Each row is a point. A path goes straight from each point to the next, and from the last back to the first. The post is the endless flat space through its rows: a point in 2 columns, a line in 3, a plane in 4, and so on, so that a path can go around it. How many times does the path go around the post? Going back the other way cancels.

Post, 2 rows:
[[-36 -23  10]
 [ 49   5 -13]]
Path, 29 rows:
[[ 79  50  13]
 [-69  33  52]
 [  9  35 -32]
 [-63 -21 -13]
 [-41  54  20]
 [ -5  -6  27]
 [ 11 -50  22]
 [  9 -76 -42]
 [ 15 -69  20]
 [-78 -39  78]
 [ 47  23  23]
 [-41 -36  40]
 [  8 -30  23]
 [ 54 -42  17]
 [ 86 -17 -69]
 [ 16  11 -36]
 [ 35  76 -10]
 [-63  -1  79]
 [-14  46   5]
 [ 28  37 -55]
 [-38  33   5]
 [  3   6  52]
 [ 79 -11  13]
 [ 19 -40  -9]
 [-20 -58 -20]
 [ 64 -62   8]
 [ 27 -34 -25]
 [ 75   8 -73]
 [ 17  30  -9]]
Times around: 2

Post (7 x 8):
[[-15   3  40 -10   8  18  35 -26]
 [-21 -33   4  35 -23  14 -21  29]
 [  4 -11  26 -32  12  52  35 -25]
 [ 76  -4 -11 -22  47 -32 -50  40]
 [ 14  -6   2 -56  16   6  12  17]
 [-24 -20   0  31 -38  14  28 -26]
 [ -5  53  12 -46  -1  39  33 -28]]
Path:
[[  8   3 -31 -49 -33  38  41  29]
 [  5  55   3 -31 -41  39   8  -1]
 [ -3 -18  32 -28 -47  97  42   3]
 [ 22 -31 -19  12  -9  13  54  -6]
 [  2  36  24  42  12   3  45 -19]
 [ 35 -12  28 -15   0  67  36  -7]
 [-34 -25  45 -93 -29 121  49 -15]
 [  3 -67  13 -56  17  55 -13  -7]
 [-15 -39  27 -60  37  32  84 -62]
 [ 14 -23 -10 -21  37  13 -65  11]
 [ 44  -6  56 -37  17 -23  32 -63]
 [ -2  28 -13   8 -68   6  33  17]
 [-35 -27 -28  -7 -34   1  84   0]
 [ 22  49 -25  13   7 -21 -18 -36]
 [  4 -28  76  10  40  -8  24 -46]
 [ 28 -30   8 -37 -29  12  52 -26]
 [ 63 -20  38 -43  23  19 -14  44]
 [ -6 -80  58 -28  23  47 -40  30]
 [  4   4  32 -24  41   8  -2 -22]
 [-55 -22  30  -7  39  28 -14  47]]
Times around: 0
